Rows are points. Before rounding, the points of a table are all equally far from one centre. They may lie mostly on one side of it. Write the centre, to within rounding.
In the rows, zero is written as 128.

Points (7 x 3):
[[ 82 138 109]
 [ 81 154 144]
 [ 89 112 108]
 [ 83 154 150]
 [138 125 106]
 [127 153 162]
 [ 78 148 147]]
Centre: [111 131 134]

Points (11 x 8):
[[119  91 118 133 125 112 151  95]
 [124 103 129  88 115 125 162 110]
 [ 99  47 153 132 142 120 102 131]
 [116  58 139 136 104 143 144 105]
 [102  84 112 123 136 132 136  95]
 [134  98 102 102 153 142 132 149]
 [117  78 139  87 169 132 145 160]
 [ 90  68 134  94 103 130 131 143]
 [130  73 141  77 120 116 154  98]
 [ 98  70 153 104 152  94 150 114]
 [108  97 144 135 170 137 136 150]]
Centre: [129  78 143 113 133 124 130 131]

Points (15 x 11):
[[ 58 168 163 125 103 171 142 142 145 139 118]
 [108  75 133  98  87 160 129 133 121 137 111]
 [ 95 131 176 115 115 117 119 131 131 113  70]
 [ 76 148 177 119  90 126 156 150 160 133 139]
 [140 122 151 139  89 141 117 176 143 104 109]
 [ 75 148 173 117 110 120 146 111 147 153 146]
 [ 77 159 144  69 123 152 134 136 162 114 133]
 [120 158 190 130 105 180 171 145 141 115 109]
 [116 132 153  74  99 140 140 154 180 135 135]
 [ 85 121 165 125  83 164 162 146 105 120 162]
 [121 173 139 105  83 158 137 106 119 121  71]
 [109 127 123  96 110 191 134 120 174 128 125]
 [141 146 166 137 115 139 111 128 139 115 169]
 [ 90 135 169 142 107 144 145 117 161 127 162]
 [100 123 155 110  62 118 140 110 135 125 147]]
Centre: [113 140 142 114 114 147 141 137 123 129 120]

Points:
[[153  89  93  88 120 149 158 143 137 126 150 147 114  64 129 123 132  68]
 [142  94 101 103 130 144 178 156 151 134 159 130 104  98  95 162 114  96]
 [139 101 121 119  90 143 154 154 135 139 177 110 136  98 129 132 155  83]
 [169 121  94  93 118 131 164 151 163 113 137 118  84 104  91 133 158 112]
 [158 104 104 102 150 116 158 180 125 145 117 128  93  89 116 164 128  89]
 [178 111 106 129 144 123 149 182 131 152 169 113 116  80 100 123 149 100]
 [143  79 137 112 116 145 176 136 162 128 128 114 101  80  94 132 125 110]
 [175 103 114  90 120 134 177 156 152 126 176  94 108  95 132 161 137 115]
 [168  68 105 120 110 141 147 155 116 123 140 121 102  63 121 120 127  77]
 [182 106  89 120 141 150 154 163 115 151 176 131 107  67 108 150 155 134]
 [182  95  99 121 103 162 149 140 161 135 148 117 101  92  98 109 133 112]
 [187  88 117 114 118 162 141 153 171 132 142 155 124 120 112 117 137 124]
 [156  99  92 109 126 165 149 135 166 120 125 107 123 104 101 121  98 113]
 [158 136  69 126 134 138 132 154 146 113 118 133 118  65 126 129 136  79]
 [137  83 120 139 112 146 178 149 150 143 141 139 113  93 128 105 141 132]
 [184  96 104  92  88 164 139 160 118 134 143 116 121  76 137 164 105 123]
 [160 114  92  85 122 123 143 165 143  93 167 133 107  63 134 162 106 103]
 [161  81 100  85 136 104 135 160 147 118 102 112 145  81 122 142 140 105]
 [130 103 105 109 144 136 178 151 145 172 128 133 109  99 113 139 123 114]
 [184 103  88 110 125 139 142 177 158 131 164 132 107 101 126 125 103 136]
 [159  83 116 108 116 119 153 149 125 131 118 128 106  48 112 130  91 106]
 [167  71 122  98 121 113 157 166 122 127 152 111 132  57 106 165 150 126]
 [203 125 102 120  99 111 164 137 126 145 159 135 137  75 117 162 133 135]
 [150 121 101 101 143 131 126 165 110 124 145 116 120  44  85 171 124 112]]
Centre: [158 117 121 111 129 137 140 140 124 119 139 130 123  91 124 139 135 119]

Points (30 x 24):
[[ 91  99 126 138 147 120 132 167 134 122 123 116  73 124 137  76 157  87
  136 174 117  94 118 141]
 [ 85 120 155 132 191 136 129 140 166 109 111 120  90  94 144 116 150 118
  117 139 119 107 103 138]
 [136 113 148 160 142 116  99 150 120  82 101 102  85 142 127  95 127  83
  113 121 144 177 109 166]
 [ 93 108 121 117 221 128 116 141 122 143 119 137  92 121 143  89 139 123
  129 152 116 153  79 136]
 [105 120 115 162 191 126  96 123 138 133  99  93 104 121 128  89 123  69
  161 141 117 103 105 161]
 [ 96 107 132 150 179 144  86 129 127 116  89 117  99 147 173  90 163  89
  124 134 145 179 111 137]
 [130 121 127 128 172 132  78 186 154 116 130 125  74 126 174 109 125  60
  122 138 111 124  96 124]
 [123 108 131 115 209 126 114 150 103 108 135  92 102 109 127 115 168 117
  161 150 141 108 115 139]
 [113 119 130 118 178 131 134 162 130 156 102 136 103 140 135 113 118  50
  141 143 109 101 108 116]
 [108  96 115 141 201 136  81 123 128 130 113 152  89 129 134  76 123  89
  147 124 141 114  81 157]
 [ 84 104 130 158 182 135  82 155 141 103 113 136 108 116 165 119 127  77
  135 175 122 140  97 129]
 [119 132 126 124 189 110 131 156 106 148 102 130 106 104 136 117 107 105
  110 179 145 123  77 156]
 [106 109 146 145 182 130 144 138 133 146 137 141 122 150 174  98 163  72
  154 115 134 162  80 118]
 [124  98 137 104 185 142 146 155 120 120 149 117  84  70 151  80 123  99
  152 148 135 125  89 145]
 [111  86 137 118 165 128 108 186 154 111 126 147 113 120 140 118 129  71
  128 149 108 110  67 129]
 [ 64 120 109 141 176 133 113 162 126 147  88 135  95 126 157 110 129  69
  116 139 127 126 107 149]
 [114 124 113 131 190 142 118 144 154 125  80 114  93  88 143  98 170  88
  147 146 127 156 116 119]
 [127 105 140 134 202 136  85 169 120 133  88 138 108 109 155 102 155 126
  125 126 118 134  68 147]
 [119 134  86 145 206 137 120 147 137 145 119 132 143 126 169 120 136  57
  142 156 124 147 130 145]
 [ 90 111 139 129 177  81 105 135 135 132 125 117  95 135 150 106 146  82
  136 151 115 135  77 127]
 [ 97  78 138 145 151 123  94 155 123 133  79 118  93 121 133  88 139  73
  129 164 129 131 111 119]
 [ 98 125 146 131 207 148 113 142 135 106 100 128 107 105 123 107 130  73
  137 146 118 138  93 132]
 [127  87 110 124 211 109  91 129 108 151 132 115 107 126 109 118 144  91
  128 146 116 126 113 142]
 [ 89 107 113 133 207 109 102 135 132 118 115 144 117 129 125  77 155  95
  146 126 128 139 101 161]
 [ 92 137 135 137 191 127 121 154 118 126  90 162  80 126 134 108 130 102
  157 130 126 128 117 170]
 [133 111 131 121 165 150  88 154 137 101 119 147  82 130 177  74 130  80
  146 153 138 142  59 136]
 [156  83 129 135 194 165 119 175 132 148  88 139  68 132 132  97 134  92
  131 125 112 116  85 143]
 [ 80 133 147 146 178 103 102 148 164 126 116 109 103 136 162  90 133  82
  149 115 131 140 125 179]
 [107 106 122 108 200 138 116 158  89 111 134  91  93 130 125  84 139 110
  110 149 121 156  82 129]
 [119 102 146 172 207 144  91 142 110 130  99 115 114 107 160  92 122  83
  138 134 106 145 126 135]]
Centre: [132 112 115 142 149 146 121 151 140 132 132 114 113 136 144 109 123 119
 135 132 139 137 111 141]
